Each wall is flat, endless, passes through zero and stands at right angles to its row. A trip goes straight from one point to another. Which walls does it cross, in order?
In the rows, zero is written as 128.

Walls:
(1): [ 88 119]
(2): [161 126]
(3): [124 101]
(4): [ 79 176]
(5): [ 93 192]
(6): [138 110]
(7): [150  94]
(8): [199 187]
(9): [116 167]
Trips:
[143 118] to [122  87] => 8, 1, 2
[132  81] to [112  94] => 2
[161 135] to [193 110] => 3
[150 121] to [151  59] => 8

Walls:
(1): [133 134 140 120]
(2): [ 75 139 192 124]
(3): [ 84 123  84 111]
(4): [139 179 130 142]
(5): [ 89 116 134  56]
(6): [110  51 145 120]
Trips:
[157 206 132  73] to [158  84  71 155] => 5, 3, 1, 4, 6
[121 173 182  87] to [130 139 158 116] => none
[153 123 113 139] to [127 193  82 140] => 3
[182  90  54 101] to [137  94 113 169] => 3
[110 184 140  60] to [147  89 110 116] => 4, 2, 6, 1

Walls:
(1): [136 141 170 102 154 131 151 137 116]
(2): [129 161 145 146 138 164 212  88  69]
(3): [153 116 113 135  99 145 136 122  85]
(4): [136  58 190  63 122 144 118 161 136]
(5): [ 76 175 119 136 100 148  83 157  97]
(6): [ 70 145 138 109 111  86 100  65 113]
(7): [131 203 179  50  99 126 142  62  88]
Trips:
[ 95 121 169 160 137 173 183 122  98] to [114 112 124 128 156 149 163 134 203] => 5, 7, 3, 2
[ 93 192 162 187 134 107 154 115  93] to [ 84 127 113 166 169 120 154 131 117] => 7, 1
[ 76 147 164 129  81 159  87 144 165] to [146  74 119 109  96 140  68  88 185] => 7, 5
[126  70 153  78 126  93 119 138  97] to [179 103 109 184 117 117  96  79 144] => 7, 1, 4, 6
[188 197 136 112 157 125  64 136 184] to [120 171 124 128 146 150 210 118  88] => 2, 5, 3
[104 134 199 115 184 135 107 164 156] to [112 167 151 119 176  62 128 147  86] => 7, 6, 2, 4

Walls:
(1): [117 133  79 135 185 168  83  91 108 123  69   9]
(2): [175 129 109  70 173 110 118 170 134 151 153 115]
(3): [ 96 105 147 112 138  57 113  88 159  98 120  84]
(4): [109 129 154 115 166 123 110 180 166 126 152 212]
(5): [173 111 163 146  81 142  83 114 108 188 182 140]
(6): [135 141  99 108 137 150 197  70 140  64 125  74]
Trips:
[135  87 166  83 110 157 126 144 121  77 116  77] to [137 113  75 156 175 153 136 161 228 168 138 121] => 4, 3, 6
[107 136 143 192  61  64 100 141  94 127 147  96] to [123  73 129 125 145  56 147 152  78 124 163 137] => 2, 4
[114 221  93 104 175 147 103 125  64 121  73 184] to [156 124 107 143 107 155  78 114 178  98 119 165] => 2, 5, 1
[139  90 147 111  74 162 115 114 111  83 111 191] to [138 153  80 101 122 103  46 151 112 166 106 128] => 2, 1

Walls:
(1): [139 107 159 177 165 136  67  56 144 144 109 112 185 133 116  74 169 132
 125 162]
(2): [173 186  68 133 112 144 151 113 132 140 149  50  62 134 126 137 194 150
 103 154]
(3): [142 115 116 110 106 120 106 116 150  86  60  80 102 126 141 114 154 125
  73 182]
(4): [156  94 150 127 127 100 122  60 234 186   8 111 148 175 119  89 121 124
 121 107]
(5): [150 106 209 157  42 167  94 136 105 100 140 142 100 115 112 116 199 117
 132 143]
(6): [159  89 109  24  59 113  79 123 185  96 140  87  69 116 109  92 122 174
  74 102]
(7): [ 80 143 164 172 102 157 113 102 104 134 122 135 105 130  99 124 175 219
 119 116]
(8): [118 164 148 128 103 110  78 110 163  83 156 179 109 101 101 125 179 147
 148  56]
(9): [137  96 126  83 176 156 100  98 107 120 102  89  87 100 123 119  96 128
 113 155]
(10): [172 148  60 214 113 162  76  90  43 150  91 160 177  95 141 154 144 177
  59 155]
(11): [ 92 150 134  92  99 189 189 116 157 109 114 117 126 150 171 173 138  55
 112 127]
Trips:
[ 92 112 157 137 184 124 114 146  50 155  92  83  78 147 169  64 203 160
 120 106] to [136 155 144 106 122 115 138 120 138 110 189 113 191  94 140 169 165  78
 107 240] => 11, 7, 9
[155  94 121 221 101 138 110  86  85  78 139 214 166 119 160 146 162 108
  99 188] to [155 164 115  93 128 142 182 119  61 165 112  60 133 115 104 157 158  81
 140 145] => 8, 11, 2, 7, 9, 1, 5

Walls:
(1): [125  88 116  95 218  69  80 110 139 146  79 116 160 131 176  91  98 128
 159 189 172 137 147 106 137 167 165 152 118 121 106 105]
(2): [121 112 175 105 164  75 129  75 160 134  85 142 179 104 143 175 167 220
 116 158 140 130 114  89  65 122 176 139 118 113 184  99]
(3): [184 109  82 148 151 115   7 131 174 224 117 144 144 123  53 115 157 135
 134 107  65 114 169  84 122 148 169 105 104 119  56 209]
(4): [112 143 161 120  95  40 105 156 130  81 199 183 128  78 142 120 137 146
 170 189 103  87 137 134 135 146 132 143 154 176  40 168]
(5): [175 118 143 116 119 130 109 133 101 102 102 206 131 120 117 127 206  47
 143 128  77  80 170 148 169  90  81 199 158 135 204  52]
(6): [138 101 156  93  97  99 120 180 141 118 144  92 122 144 107 144 202  57
 147  65 158 143  70 145  84 115 103 144  65 160  71 122]
(7): [128  85 134 182 159 126 138 157  74 108  77 109 130 102 125 163  75 111
 107 178 106 114 131 170  95 168 183 167 115 134 208  95]
(8): [143 136 138 172 129 143 161 136 149  65 126 153 184  95 241  56 218  71
  91 156 162 135 159 172 101 131 155  95 119  99 123 143]
(9): [131  86 131 127 131 144 137 142  94 106 116 149 135  98 171 112  99  96
 108  87 149 101 119  46 130 172 146 107 104 140 187 111]
(10): [134 179  90 126 142 118 124  31 142 130 172 111  49 151 163 135 117 163
 119 170 129 200 182 138 133 114 113 106  69 186 138 154]
Trips:
[ 96 137 132 151 123 137 130  95 128 119 129 129 128 144  87 184  67  99
  68 125  99 163 120 128  98 120  92 161  85 181 122 135] to [ 84 109 167 134 102 165 181 118 118 139 189 132  90  87 179 147 135 103
 156 128 201 177 179 182  90  76 145 103 130 111 178 112] => 8, 9, 2
[ 82  88 113  91  92 146 135 167  85 146 145 188  97 107 109  79 122 137
 189 136 108 104 173 190  62 123 100  50 206 195  88 211] to [117 150 152 138 135  69 122 124 142 107 138 138  99 136  95 145 109 150
 120 173 112 157 132 107 151 140 194 136 122 103 106 169] => 8, 10, 1, 2, 7
[130 155  83 140 134 139 152 110  81 195 105  94 109 147 169  86 112 128
 115 107 112 122 124  81 101 144 110 142 145 102 132 127] to [133 188 120 202 139 167 137 172  88 126 200  84 102 123 126 172  77 101
 131  76 143 216 145 165 117 186  98 132 116 117 120 143] => 7, 1, 3, 6, 9
[163 115 108 117 188  92 149 209  77 123 102  75 117 107 121 125 149 132
 123 202 166  93 158 146 125 126  95 187 119 154 162 153] to [ 43 181 134 163 116 123 151 120 134 123 119 146 138 123 143 152 128 160
 146  53 185 123 153 138 126  82 119  95 176 117 159 137] => 6, 4, 1, 5, 7
[136 193  81 207 118 128 113 147 131  91 118 140 138 139  87 110 205 199
 187 194 142 143 126  78 140 132 133 126 128 132 139 141] to [167 143 134 113 150 163 168 150 151 120 134 165  94 208 122 188 174 113
 198 134 155 116  80 113  91 127  57  97 120 155 124  78] => 5, 6, 8, 3, 4, 2
